Every row gives one point. Each copy is the shape, with its points in the same order, turned, moved and blurred by noise. Say if it was mirrored as well.

Shape (8 x 2):
[[-0.38  0.79]
 [ 0.26 -0.34]
 [-2.72 -0.07]
 [-0.02  0.82]
 [ 0.01  0.96]
 [-0.07 -2.98]
 [-3.61 -1.89]
 [ 0.70  2.46]]
Copy 1 (8 x 2):
[[ 0.13  0.60]
 [ 0.23 -0.21]
 [-2.74  0.33]
 [ 0.07  1.36]
 [ 0.14  1.17]
 [-0.45 -2.44]
 [-3.97 -1.27]
 [ 1.38  2.52]]
Copy 1 is: only turned
Copy 2 (8 x 2):
[[ 0.76 -0.26]
 [-0.37 -0.40]
 [ 1.76 -2.27]
 [ 0.53  0.23]
 [ 0.02  0.74]
 [-2.43 -2.60]
 [ 0.79 -4.33]
 [ 0.68  2.03]]
Copy 2 is: mirrored

Shape (6 x 3):
[[ 0.38 -1.69 -3.31]
 [-1.90  0.70  2.83]
 [-1.84  1.75  1.00]
 [ 0.61 -3.23 -0.60]
 [-0.55  0.63  0.42]
 [ 0.97 -0.24  0.27]]
Copy 1 (6 x 3):
[[ 0.87  1.05 -3.11]
 [-1.30  0.86  3.54]
 [-0.96  2.62  2.50]
 [ 0.73 -1.51 -1.23]
 [-0.06  1.59  1.40]
 [ 1.46  0.59  0.85]]
Copy 1 is: only turned
Copy 2 (6 x 3):
[[ 2.88 -2.82 -0.71]
 [-2.64  0.64  2.40]
 [-0.55  1.40  2.15]
 [-0.13 -3.73 -0.70]
 [-0.31  0.23  0.64]
 [-0.46 -0.58 -0.81]]
Copy 2 is: mirrored
Copy 3 (6 x 3):
[[ 0.02 -2.66 -2.31]
 [-1.98  1.96  2.55]
 [-1.50  2.42  0.51]
 [-0.21 -3.13  0.61]
 [-0.56  0.80  0.40]
 [ 0.81 -0.37  0.54]]
Copy 3 is: only turned
Copy 4 (6 x 3):
[[-0.96 -0.17 -3.70]
 [-0.95  0.37  3.25]
 [-1.65  1.96  2.11]
 [ 0.07 -2.31 -1.58]
 [-0.54  0.90  0.74]
 [ 0.81  0.38 -0.10]]
Copy 4 is: only turned

Shape (7 x 4):
[[-1.05 -1.30 -0.51 -1.70]
 [ 0.89 -1.47 -0.81 -1.54]
 [ 1.77 -1.06  0.99 -1.16]
 [-1.22  1.52 -0.53 -1.17]
 [ 1.60 -0.99 -1.36  1.43]
 [ 1.03 -0.30 -0.73 -1.55]
 [-0.10 -0.95  0.17  6.43]]
Copy 1 (7 x 4):
[[-1.41 -0.19 -0.31 -1.83]
 [ 0.55 -0.78  0.48 -2.07]
 [ 0.83  0.04  2.06 -0.77]
 [-1.73  2.14 -0.55 -0.15]
 [ 1.44 -1.16 -0.43  1.10]
 [ 0.93  0.54  0.35 -1.12]
 [-0.15 -2.87 -0.76  5.97]]
Copy 1 is: only turned
Copy 2 (7 x 4):
[[-1.74 -0.88 -0.10 -1.60]
 [-1.11 -0.57 -1.81 -0.43]
 [-1.67 -0.01 -1.21  1.46]
 [-0.27  1.62  0.59 -1.87]
 [ 1.61 -1.09 -1.56  0.82]
 [-0.84  0.37 -1.67 -0.47]
 [ 4.64 -2.76  2.42  2.62]]
Copy 2 is: mirrored

Shape (10 x 6):
[[ 0.19 -1.38  0.48  0.88  1.07 -0.67]
 [-4.62 -0.14 -1.80 -1.15 -1.16 -1.73]
 [-2.08  1.18  0.28 -0.63 -1.59  1.35]
 [-0.03  0.39  0.37  0.54 -1.59  2.91]
 [ 2.56 -1.59  0.92 -2.56  0.50 -0.77]
 [ 0.10 -1.88  1.75  0.05  1.60 -0.84]
 [-1.86  1.27  1.34 -0.86 -0.50  1.47]
 [-1.63  1.89 -2.07  1.03 -0.36 -2.69]
 [-0.98  1.26  2.49 -0.43 -2.89  1.90]
 [ 2.09 -3.25  2.46  0.17  0.21 -0.59]]
Copy 1 (10 x 6):
[[ 0.04 -1.34  1.99  0.43 -0.08  0.21]
 [-3.01  0.20  4.46 -3.23 -1.79  1.65]
 [-2.58  1.02  0.16 -1.91 -1.27  0.40]
 [-1.33  0.58 -1.76 -0.31 -0.74  1.29]
 [ 2.09 -2.91  0.30 -2.02 -0.09 -1.16]
 [-0.20 -2.21  2.20  0.31  0.96 -0.70]
 [-2.69  0.75  0.09 -1.69  0.01 -0.64]
 [ 0.05  2.30  4.44 -1.47 -2.31  0.33]
 [-3.20  0.26 -1.35 -0.96 -1.98 -1.30]
 [ 0.78 -3.73  0.50  1.09 -0.19 -0.98]]
Copy 1 is: mirrored
Copy 2 (10 x 6):
[[ 0.37 -1.01 -0.02  0.02  0.32 -0.33]
 [ 1.38 -0.29 -3.47 -2.03 -3.22  1.53]
 [-0.73  1.42 -1.07  0.07 -2.19  2.12]
 [-2.14  1.25 -0.75  2.08 -0.76  1.36]
 [-1.13  0.76  1.96 -2.10  0.32 -2.22]
 [ 0.86 -1.28  1.88 -0.46  0.21 -0.11]
 [-0.49  1.75 -0.18 -0.28 -1.39  2.97]
 [ 3.01  1.24 -3.00 -0.35 -0.80  0.24]
 [-1.57  2.37  0.85  1.79 -2.65  2.73]
 [-0.78 -1.42  2.80  0.47  0.15 -2.51]]
Copy 2 is: mirrored

Shape (14 x 8):
[[ 0.10 -1.17 -1.14 -2.11 -1.30 -2.04  1.75 -1.29]
 [-0.47  0.47  4.19 -0.88 -0.38  1.15  0.67 -0.59]
 [-0.93  0.31 -0.39 -1.51 -1.00  1.88  0.85 -0.13]
 [ 6.33 -5.41  0.28 -1.26 -1.70  1.66 -0.75  0.03]
 [-0.95  0.49  5.05 -1.77 -1.35 -1.47 -0.01 -1.09]
 [-0.99  0.22 -0.53 -1.12  0.28 -1.30 -0.82 -0.82]
 [-1.67 -0.72  1.89  1.39  0.74  0.52 -0.23  2.84]
 [-1.07  0.47 -1.69  1.90 -0.05 -1.54 -0.65 -1.09]
 [-1.67 -0.29  0.56 -0.74 -3.40 -1.00 -1.18  0.41]
 [-1.72 -2.21 -1.41 -1.50  0.54 -1.11 -0.73 -1.21]
 [-1.01 -0.99 -0.99 -2.04  0.54 -2.07  1.58  0.17]
 [-1.61  0.15 -1.11 -2.09 -0.23  1.99  1.33 -0.84]
 [-0.09 -2.13 -1.76 -0.70  0.78 -2.02  0.38 -0.98]
 [-0.13  0.48 -1.34 -1.44  0.51  0.77 -0.70  2.55]]
Copy 1 (14 x 8):
[[ 0.53  0.21 -0.75 -1.15 -1.06 -3.01  2.58  0.73]
 [-1.05 -0.91  3.54  0.30 -1.04  1.21  2.37 -1.05]
 [-1.04  0.26 -0.46 -1.32 -2.01  0.76  1.88  0.57]
 [ 5.40 -6.11 -0.47  1.22 -2.21 -1.30 -0.26  1.17]
 [-1.31  0.21  5.16  0.72 -1.46 -1.50  1.87 -1.40]
 [-0.91  1.18  0.06 -1.34  0.15 -1.65  0.39  0.39]
 [-3.19 -1.10  1.25  1.99  0.56  1.05  0.48  2.50]
 [-1.17  1.99 -1.51  1.01  1.19 -1.34 -0.04 -0.13]
 [-1.47  1.37  0.83  1.09 -3.13 -1.68  0.03  0.68]
 [-1.59 -0.68 -1.23 -1.88 -0.10 -2.72 -0.07  0.41]
 [-1.20  0.32 -0.23 -1.44  0.17 -2.77  2.24  1.89]
 [-1.42 -0.30 -0.94 -2.10 -1.58  0.86  2.52  0.32]
 [-0.20 -0.58 -1.25 -0.73  1.24 -2.96  0.96  1.03]
 [-0.49  0.43 -0.42 -0.86 -0.39  1.22  0.02  3.42]]
Copy 1 is: only turned
Copy 2 (14 x 8):
[[-0.16 -1.30  0.69 -2.29 -0.69 -1.14  1.08 -2.15]
 [-0.43  2.24  2.46  0.65 -2.82 -1.52 -0.97  1.14]
 [-0.80  0.86  0.82 -1.31 -1.65  1.44  1.18  0.56]
 [ 3.43 -5.39  0.57  1.25 -5.25  1.82 -1.89 -1.20]
 [-0.96  2.00  3.21 -0.76 -2.24 -3.33 -2.46  0.06]
 [-1.13  0.33 -0.57 -1.29  0.36 -0.49 -0.81 -0.51]
 [-0.40 -0.09  1.85  1.21  0.86 -0.29 -0.66  3.80]
 [-1.25  0.01 -0.01  0.61  2.54  0.54 -0.35 -1.46]
 [-1.87 -0.41  3.12 -2.19  0.14  0.75 -1.79 -0.10]
 [-2.37 -1.83 -1.28 -1.23 -0.13 -0.68 -0.14 -0.35]
 [-0.10 -1.01 -0.32 -2.24  0.27 -1.87  1.32 -0.07]
 [-1.36  0.96 -0.17 -1.53 -1.80  1.13  2.08  0.39]
 [-0.46 -2.25 -1.20 -0.61  0.36 -1.10  0.56 -1.21]
 [ 0.87 -0.07 -0.61 -1.75  0.25  1.66 -0.34  2.30]]
Copy 2 is: mirrored
Copy 3 (14 x 8):
[[ 0.42 -0.15  0.42 -1.27  1.07 -2.46  1.26 -2.80]
 [-0.67  0.63  3.10 -3.38  0.23  1.16  1.05  1.20]
 [-0.08  1.40  2.30 -0.78  1.10  1.07 -0.68 -1.77]
 [ 5.83 -2.73 -1.83 -3.18 -2.18  2.57  0.45 -2.12]
 [-1.77  0.30  3.29 -5.00 -0.67 -1.57  1.04  1.40]
 [-1.95  1.05 -0.09 -1.52  1.10 -1.24 -0.13 -0.89]
 [-1.13 -0.69  1.95  0.19  0.20  0.64 -0.98  2.54]
 [-2.52  0.51 -1.13  1.03 -0.51 -0.86  1.03 -0.94]
 [-1.38 -0.18  2.55 -1.41 -1.84 -1.61 -1.30 -1.47]
 [-1.55 -0.95 -0.69 -1.28  1.83 -0.89 -0.87 -2.43]
 [-0.28 -0.33  0.04 -0.92  2.59 -2.51  0.13 -1.02]
 [-0.83  1.36  2.25 -0.90  2.44  0.96  0.34 -2.44]
 [-0.64 -1.42 -1.39 -0.20  1.43 -1.44  0.93 -2.34]
 [ 0.38  1.46  0.28  0.36  1.05  0.16 -2.67  0.12]]
Copy 3 is: mirrored
Copy 4 (14 x 8):
[[ 0.95 -1.31 -0.84 -2.21  0.06 -2.93  2.94 -1.53]
 [-0.08 -1.41  2.34 -1.14 -1.76  1.28  1.24  1.29]
 [-1.09  0.10  0.99 -2.84  1.10 -0.36  0.96 -0.65]
 [ 4.72 -5.05  2.45 -2.64  3.37 -3.10 -2.56  0.51]
 [ 0.81 -1.46  1.43 -1.15 -4.17 -0.21  2.59  1.40]
 [ 0.10 -0.41 -1.88 -1.45 -0.63 -0.39  1.16 -0.70]
 [-2.82 -1.81  0.00  0.81  0.19 -0.08  0.10  2.01]
 [-0.69 -0.09 -2.33  1.19  0.15 -0.56  0.73 -2.36]
 [-1.16 -0.02  0.34 -0.98 -2.04 -2.87 -0.55 -0.75]
 [-0.93 -2.37 -2.75 -2.63  0.00 -0.81  0.82 -1.59]
 [-0.73 -1.48 -2.19 -2.15  0.48 -2.14  2.77  0.18]
 [-1.61  0.13  0.19 -3.65  1.23  0.32  1.80 -1.38]
 [ 0.33 -2.73 -2.69 -1.33  1.25 -1.59  1.74 -1.45]
 [-0.97  0.52 -1.52 -1.75  2.01 -1.32 -0.23  1.79]]
Copy 4 is: mirrored

Shape (13 x 9):
[[ 0.27 -1.42  0.73  0.01  0.85 -0.70  1.24  2.10  3.41]
 [ 1.42  1.18  1.22 -0.60 -1.64 -0.59 -1.21  1.26  0.12]
 [ 1.46 -0.44  1.49  1.15 -0.07  0.34 -1.01  0.19 -0.05]
 [-1.18  1.29 -3.58  0.83  0.67 -1.94 -0.97  1.36  0.97]
 [ 1.16  0.88  0.95 -1.65 -1.25 -0.92  2.71 -1.37 -0.97]
 [-1.96 -0.55  0.10 -0.67  2.16  0.54  1.28  2.21 -0.77]
 [ 0.67 -1.48  0.23  0.94 -1.44 -0.48 -2.08 -0.38 -1.07]
 [-1.47 -2.29  0.46  0.51 -1.89 -1.44  4.51  0.52  3.01]
 [ 1.32  1.05 -0.30 -2.67  0.95  2.48  0.07 -2.10 -1.36]
 [ 2.38 -0.96  0.16 -2.03 -0.69 -0.20 -2.21 -0.62 -1.62]
 [ 2.24  0.26 -2.57  0.24  2.39  6.36 -0.96  2.25  2.72]
 [ 1.60 -0.30 -0.07  1.13  1.56 -0.80 -0.81  1.04  0.16]
 [-0.47 -0.01 -1.65 -0.84  0.01 -2.09  3.65  1.80 -1.27]]
Copy 1 (13 x 9):
[[-1.90 -0.63  2.16  1.58  1.21  0.22  1.04  0.36  4.18]
 [-0.64  1.66  0.25  0.63  0.04 -0.32 -2.23  0.20  1.66]
 [-0.10  0.42  1.09  2.68  0.87  0.63 -2.02 -0.12  1.20]
 [-2.31 -0.75 -1.90 -0.12  2.70 -2.46  0.44 -1.45  1.11]
 [ 0.30  3.37  1.95 -0.39 -0.40  0.80 -0.33 -2.33  1.20]
 [-0.66 -0.38  1.82  0.67 -0.05 -0.69  2.67  1.13 -0.03]
 [-1.75 -0.25  0.05  1.55  0.26  1.01 -2.57 -0.99 -0.40]
 [-4.25  1.82  3.07  2.56 -0.36  0.39  2.33 -3.44  3.45]
 [ 3.22  0.39  0.14 -1.14 -0.67  1.97  0.22 -1.23  0.17]
 [-0.05  0.36  0.30 -1.04 -0.17  2.20 -3.09 -0.26 -0.10]
 [ 2.16 -2.46 -3.66  2.00  1.22  2.99  2.77  2.28  3.88]
 [-0.02 -0.51  0.89  1.30  2.58 -0.10 -0.88  0.24  1.15]
 [-2.88  2.57  1.61 -0.50  1.50 -0.48  2.38 -0.66  0.46]]
Copy 1 is: mirrored
Copy 2 (13 x 9):
[[ 0.56 -1.04  1.85  0.08  0.74 -1.56  1.28  0.87  2.45]
 [-0.30  1.90  0.87 -0.28  0.22  0.04  0.08  0.82 -1.97]
 [ 0.48  0.09  0.47  1.17  0.40 -0.83  0.79 -0.50 -1.90]
 [-2.18  1.58 -2.93 -0.21  3.19 -1.60 -0.99  0.33  1.14]
 [-0.01  0.66 -1.53 -1.53 -0.84 -0.26  3.79  1.12 -2.21]
 [-2.12 -2.59 -0.05 -1.67  2.02  1.39  1.51  0.45  0.00]
 [ 0.33  0.10 -1.17  1.09 -0.65 -0.79 -1.35  0.38 -2.34]
 [-1.38 -1.74 -1.07  0.55 -3.02 -1.20  3.34  1.43  3.24]
 [ 1.11 -0.07 -1.71 -2.81  1.04  2.73  1.27 -1.07 -2.49]
 [ 2.16  0.09 -1.00 -1.44  0.28 -0.08 -0.76  0.79 -3.58]
 [ 3.15  0.06 -0.03  0.90  3.47  5.48 -1.08 -2.48  2.69]
 [ 0.83 -0.72  0.02  1.18  2.29 -0.93  0.78 -0.15 -0.91]
 [-2.15 -1.44 -2.70 -0.87  1.33 -0.34  2.99  2.89  0.06]]
Copy 2 is: only turned
Copy 3 (13 x 9):
[[-0.79 -1.81 -0.01  0.81  0.89 -0.50  2.16 -0.05  3.45]
 [ 0.54  0.38 -0.08  0.79 -1.18 -2.27 -0.62  1.21  0.56]
 [ 1.39  0.15  0.44  2.40 -0.16 -0.30 -0.76 -0.23  0.42]
 [-2.04  0.63 -3.82 -0.48  1.28 -0.13 -1.36 -0.20  1.81]
 [-0.74  1.13  0.34  1.00 -1.99 -1.75  2.34 -1.79 -1.36]
 [-2.82 -1.20  0.11  1.10  1.99  0.68  1.01  0.92 -0.57]
 [ 1.05 -0.74 -0.47  1.69 -0.50 -0.59 -2.37 -1.41 -0.41]
 [-2.70 -3.30 -0.75  1.00 -2.31  0.17  3.41 -2.43  2.42]
 [ 1.70  1.82  0.43 -0.83  0.86  0.66  1.82 -0.28 -3.01]
 [ 2.20  0.17  0.52 -0.06  0.59 -2.22 -1.39 -0.66 -1.88]
 [ 4.04 -0.74 -2.64  0.43  3.53  3.25  2.85  3.72  0.35]
 [ 0.03  0.33 -0.70  2.09  1.96 -0.73 -0.63 -0.32  1.14]
 [-3.80 -0.78 -2.22  0.89  0.30 -2.04  2.11 -1.44 -0.71]]
Copy 3 is: only turned

Shape (17 x 11):
[[-2.88  0.96 -0.86 -1.99  0.19 -0.48  0.69  1.69 -1.61  1.23 -2.48]
 [-0.15 -1.45 -0.12  1.38 -2.93  1.31 -0.55  2.42  0.62 -0.60  0.28]
 [-2.72  2.02  3.57  1.85 -1.84 -1.66 -1.43 -2.43  0.12  0.80 -2.10]
 [ 0.39 -0.90  2.02 -2.38  2.03 -2.75  1.26  1.70  1.00 -1.75 -1.93]
 [-1.20  0.23  0.78  1.21 -0.09 -1.74  0.29  0.59 -2.02  0.88 -0.45]
 [ 1.49  0.05  1.83  1.29  0.60  0.54 -0.37  0.52 -2.50  0.42  0.98]
 [ 0.32 -0.64  2.43  2.11  1.00  2.94  1.57  0.42  0.59  0.37 -5.01]
 [ 0.50  1.59  0.72 -3.16  1.23  0.04  0.00 -0.09  0.25  1.93  0.02]
 [ 1.24  0.45  0.51  2.03 -1.63 -0.90  1.91 -1.61 -1.01 -1.80 -0.73]
 [ 0.18  0.89 -2.48  0.18 -1.79  1.67  0.17 -0.33  0.23 -1.70  0.18]
 [-0.11 -0.64 -1.51 -0.18 -0.86  0.79 -0.36  1.25 -1.30 -1.96 -1.89]
 [-0.48 -0.20  1.05  0.46  1.31 -2.30 -0.86  1.24  1.08 -0.88 -0.81]
 [-3.06 -2.01  2.06 -0.31 -1.98 -0.13 -0.13  0.30  0.59  3.09 -1.27]
 [-0.91 -1.26  2.26 -1.36  2.36 -1.13 -1.30  0.66 -1.82  1.03 -1.15]
 [ 0.17 -1.02  0.22  0.67  0.95  1.54  0.26 -1.42  1.07 -0.07 -1.25]
 [-2.47  2.40  2.79 -1.48  3.03  1.15  2.36  1.42  0.64 -1.60 -1.35]
 [-4.55  1.94  0.95 -2.04  0.29 -0.78 -1.20  1.93 -1.26 -3.35 -1.32]]
Copy 1 (17 x 11):
[[-2.78 -0.14 -1.57 -1.38  1.14 -2.79  0.62 -0.90 -3.36 -0.19 -0.42]
 [-0.58 -1.00 -0.23  1.27 -1.56  1.22  1.46 -0.55 -0.15 -3.22  1.37]
 [-2.28  1.59  4.15  2.56 -0.96 -1.72 -1.65 -4.01 -1.77 -0.35 -1.56]
 [-0.50 -2.35  2.41 -2.60  2.38 -3.33 -0.13 -0.10 -0.68 -3.06 -2.07]
 [-0.96 -0.39  1.16  1.74 -0.10 -2.94 -0.05 -0.12 -1.87 -0.66  0.64]
 [ 1.08  0.44  2.40  1.17 -0.08 -0.26 -0.85  2.09 -2.29 -0.90  0.73]
 [-2.38 -0.47  2.03  2.11  2.76  2.43  1.39  0.19 -2.09 -1.63 -3.80]
 [-0.10  0.81  1.34 -3.25  0.67 -0.65 -0.51 -0.14 -0.75  1.65 -0.07]
 [ 0.39 -0.04  0.61  2.96 -0.96 -0.82 -1.56  0.60  0.31 -2.01 -2.65]
 [-0.43  0.71 -2.57  0.69 -1.06  0.58 -1.50 -0.61  0.33 -1.91 -0.34]
 [-0.21 -0.59 -1.91  0.28  0.16 -0.18 -0.36 -0.57 -1.93 -2.88 -0.63]
 [ 0.22 -0.38  1.91 -0.15  2.32 -2.47 -0.21 -1.42 -0.24 -2.54 -0.09]
 [-3.09 -2.77  2.38  0.83 -1.32 -0.08  1.06 -2.71 -2.06  0.75  0.75]
 [-0.29 -1.63  2.26 -1.00  2.09 -2.02 -0.97 -0.58 -3.99 -0.24  0.33]
 [-0.14 -1.15  0.77  1.12  1.25  1.50 -1.72 -0.91 -0.14 -0.52 -1.17]
 [-4.66  0.99  1.98 -1.78  3.28 -1.52 -1.70  0.78 -0.66 -1.80 -1.07]
 [-4.22  0.72 -0.66 -1.23  0.84 -3.42 -2.13 -1.77 -3.02 -3.86  0.38]]
Copy 1 is: mirrored
Copy 2 (17 x 11):
[[-2.79 -0.08  0.33 -3.10  0.40  0.77 -0.88  2.86  0.80  1.95 -0.21]
 [ 0.51 -0.45  1.19  1.98 -1.99  2.22 -0.91  2.24  0.26 -0.37 -2.33]
 [-2.12 -0.81  4.93 -0.45 -0.72  2.98 -1.28 -0.28  2.99  0.36  3.21]
 [-0.61 -1.01  2.88 -2.22  2.24 -2.31  0.44  2.22 -0.17 -2.44 -0.31]
 [-1.32 -2.13  1.44 -0.16 -0.45  0.77 -1.02  2.44  0.39  0.85  2.14]
 [ 1.15 -1.80  1.49  0.48  0.23  1.76 -1.47  1.99 -2.44  0.51  1.96]
 [ 1.21 -2.39  2.38 -2.16  2.52  5.09  1.10  2.44  1.43 -1.08 -0.72]
 [ 0.67  0.98  1.48 -2.21  1.84 -0.62 -0.99  0.24 -0.58  2.16  0.45]
 [ 0.78 -2.08  0.69 -0.29 -1.96  1.64  0.92  0.15  0.20 -1.97  2.37]
 [ 0.48  1.07 -1.63  0.07 -1.70  1.95 -0.75  0.12  0.18 -1.06 -0.27]
 [-0.50 -0.65 -0.58 -1.33 -1.05  1.92 -1.79  2.38 -0.25 -1.71 -1.09]
 [-0.89 -0.83  2.27  0.40  1.66 -0.66 -1.41  2.19  1.06 -1.60  0.61]
 [-2.13 -2.22  3.71 -0.10 -0.30  1.49 -0.81  0.67  1.99  3.04 -1.89]
 [-1.54 -2.20  2.91 -1.50  2.50  0.13 -2.51  2.03 -1.35  0.66  0.49]
 [ 0.65 -1.57  0.72 -0.41  1.87  2.38 -0.54 -0.63  0.64 -0.74 -0.36]
 [-2.33  1.87  2.19 -1.55  3.94  1.57  2.31  2.08 -0.96 -0.53  0.92]
 [-5.35  2.48  2.07 -1.41  0.18  1.11 -1.46  2.96 -0.64 -1.71  0.57]]
Copy 2 is: mirrored
Copy 3 (17 x 11):
[[-3.04 -0.44  0.46 -2.47  0.30 -1.45  0.70  0.61 -1.92  1.80 -1.62]
 [ 0.60 -1.09  0.46  1.27 -2.49  0.71 -0.82  3.17 -1.06 -0.19 -0.81]
 [-2.01  0.90  2.60  1.79 -2.32 -2.03 -1.51 -3.04  0.60 -0.69 -3.01]
 [ 0.48 -0.23  3.15 -3.23  2.28 -2.37  1.12  1.47  1.03 -1.57 -0.91]
 [-1.72 -0.01  1.35  1.64  0.22 -2.63  0.24  0.53 -0.96  0.63 -0.65]
 [ 0.55  0.97  2.47  2.59  0.93 -1.07 -0.48  0.80 -2.79  0.09  0.89]
 [ 0.41 -0.25  2.82  0.90  1.84  2.37  1.11  0.34 -1.50 -0.24 -5.46]
 [ 0.38  1.27  1.90 -2.25  0.99 -0.48  0.19 -1.33 -0.86  1.85  1.15]
 [ 1.15  0.52 -0.32  2.39 -0.21 -2.30  1.53 -0.25 -0.92 -2.02 -1.58]
 [ 0.49  0.60 -2.58  0.14 -1.18  0.63 -0.11  0.72 -1.54 -1.00 -0.09]
 [ 0.11 -0.95 -0.98 -0.62  0.34 -0.75 -0.99  1.87 -2.45 -0.96 -1.44]
 [-0.72  0.46  1.92 -0.19  1.33 -1.62 -1.11  1.50  1.53 -0.87 -0.78]
 [-1.83 -3.04  3.12  0.22 -2.11 -0.08 -0.03 -0.58  0.29  2.07 -1.22]
 [-1.38 -1.13  3.92 -0.67  2.31 -1.62 -1.35 -0.01 -1.20  0.56  0.18]
 [ 0.53 -0.63  0.51  0.92  1.56  1.51  0.08 -0.67 -0.34 -0.67 -1.07]
 [-2.85  2.70  3.43 -2.69  1.51  0.80  2.20  0.45 -1.15 -2.17 -1.21]
 [-4.48  0.90  1.32 -3.28 -0.83 -1.88 -1.59  1.10 -1.73 -2.79 -0.67]]
Copy 3 is: only turned
